Rows are points. Two turns around zero, p and q, are shown by what they do to some points. Where does a point land after both, in the order given? Backwards means that the second turn is done in reverse. Each puzzle has new turns, and all numbers are rounded.

Turn p:
[-24 -31] => [-36 -16]
[ 9 -9] => [  4 -12]
[15 40] => [32 28]
Turn q:
[17 38] => [-41   8]
[41 -3] => [-6 41]
[-15  -2] => [  5 -14]
[ -8 -33] => [34 -1]
[-35  -1] => [  8 -34]
Where do these land?
q, then p backwards: [28  2] => [-20  20]
q, then p backwards: [12 22] => [-24  -5]
p, then q: [-40 -24] => [ 12 -45]

Turn p:
[  7 -17 -31] => [ -4 -31  18]
[ 6 18 15] => [ 15  15 -11]
[ -2 -17  21] => [-11  21  13]
[-41   3  39] => [-32  39 -26]
[ 31  12 -44] => [ 33 -44   8]
Turn q:
[ 63   8 -10] => [ 13 -52 -35]
[ 20 -21  27] => [ 16 -27  23]
[-22 -10  -9] => [-18  15  10]
[-38   7 -13] => [-17  37   2]
[-24  16   6] => [ 7 29  1]
Where do these land?
p, then q: [  9 -15  28] => [ 28  14 -10]
q, then p: [ -4 -26 -15] => [-27  11  -8]
p, then q: [ 38 -29 -32] => [ 25 -28  44]
q, then p: [-15  31   5] => [ 29 -14 -13]
q, then p: [-28  38  14] => [ 44  -9 -21]

Turn p:
[ -9 -31 -15  26] => [15 24  5 33]
[ 27   7  -5 -24] => [-14  12  -9 -31]
[-24  66   9  32] => [ 16 -54  52 -11]
[-11  -9  -6 -18] => [-21   3  -7   9]
[ 16 -34  16 -17] => [  1  16 -41   1]
Turn q:
[-32  51   1 -17] => [-52  35  -5   3]
[ 6 -6 27 -8] => [ 9  8 27  2]
[ -3  19 -11  19] => [ -2  15 -25  -2]
[-13 -39 -14  21] => [ 21 -30 -15  28]
[-23 -46 -14  -5] => [  2 -43   2  31]
[ 10   9 -27   4] => [ -5  -7 -23 -17]
[ 55  12  38 -14] => [ 26  23  39 -45]
Where do these land?
p, then q: [  8 -28  10 -24] => [-21  -9 -32  -4]
q, then p: [-11 -14 -19   0] => [ 4 17  1 19]
p, then q: [  2 -51  23   5] => [  7  -4 -50 -24]
q, then p: [-20  70  -8   8] => [-39 -31  54   1]
p, then q: [21 22 -6 10] => [ -6   2  29 -14]

Turn p:
[ 31 -24  11  -8 -28   3] => [ -8 -17  24   3  13  38]
[  9   2   0  39  21 -11] => [ -7   4 -18 -17  34 -18]
[ 10  -2 -25 -37   9 -14] => [  5 -22 -25  26 -19  14]
[ 28  17  13   7 -33   7] => [ 21 -14  35   2  23   8]
[  3 -13 -36  -7 -24   4] => [-23 -24  12  28  -7  -3]
[-52  45  27  10  33  13] => [ 34  51 -10 -24 -22 -43]
[-17  35  55  43  29  -3] => [ 33  42  -5 -55  24 -27]
[-12 -22 -22 -25  19  23] => [-22  19 -16  31 -23  10]
[  0 -38 -23 -22 -28 -22] => [-33 -40   4   7 -23  21]
Turn q:
[ 25  10  -3  19 -14 -42] => [-16 -10 -24  34  30  -9]
[ 15  -2   9 -21  29  43] => [ 45   0  14 -12 -19  26]
[-24 -39 -22 -26   5 -29] => [ -3 -15 -25 -26 -20 -47]
[-35 -15 -61   7   9 -15] => [-32 -30 -25 -53   4 -13]
[ 33  -8  -1  -1 -33   8] => [ -7   1 -20  33 -21  19]
[-8 13 42 27  3 12] => [-2 10 48 19 12  4]
[-8 41 36 -4  0 23] => [12 43 32  5 14 19]
Where do these land?
q, then p: [-20 -13   5  17  44  31] => [  8  12   9 -12  -7  57]
p, then q: [ 10  42  -4 -14 -34  -6] => [ 13 -22   1  49 -11  -8]
q, then p backwards: [  9   9 -23  -5  21  -6] => [ 18   5  10   5  12 -24]
p, then q: [  0  10 -34  15 -38 -16] => [ -5 -23  13  16 -12 -46]
q, then p backwards: [ 10   7 -24 -21 -46   1] => [-15 -29  -7 -18  43   3]
p, then q: [23 -5 13 35 27  6] => [ 30  -5  -2 -33  26   4]
p, then q: [-45 -24  64 -44   1 -24] => [ -4  67 -32   6 -50  34]
q, then p backwards: [ 13 -26   3  17  24  14] => [  9  12  -5 -17 -32 -19]
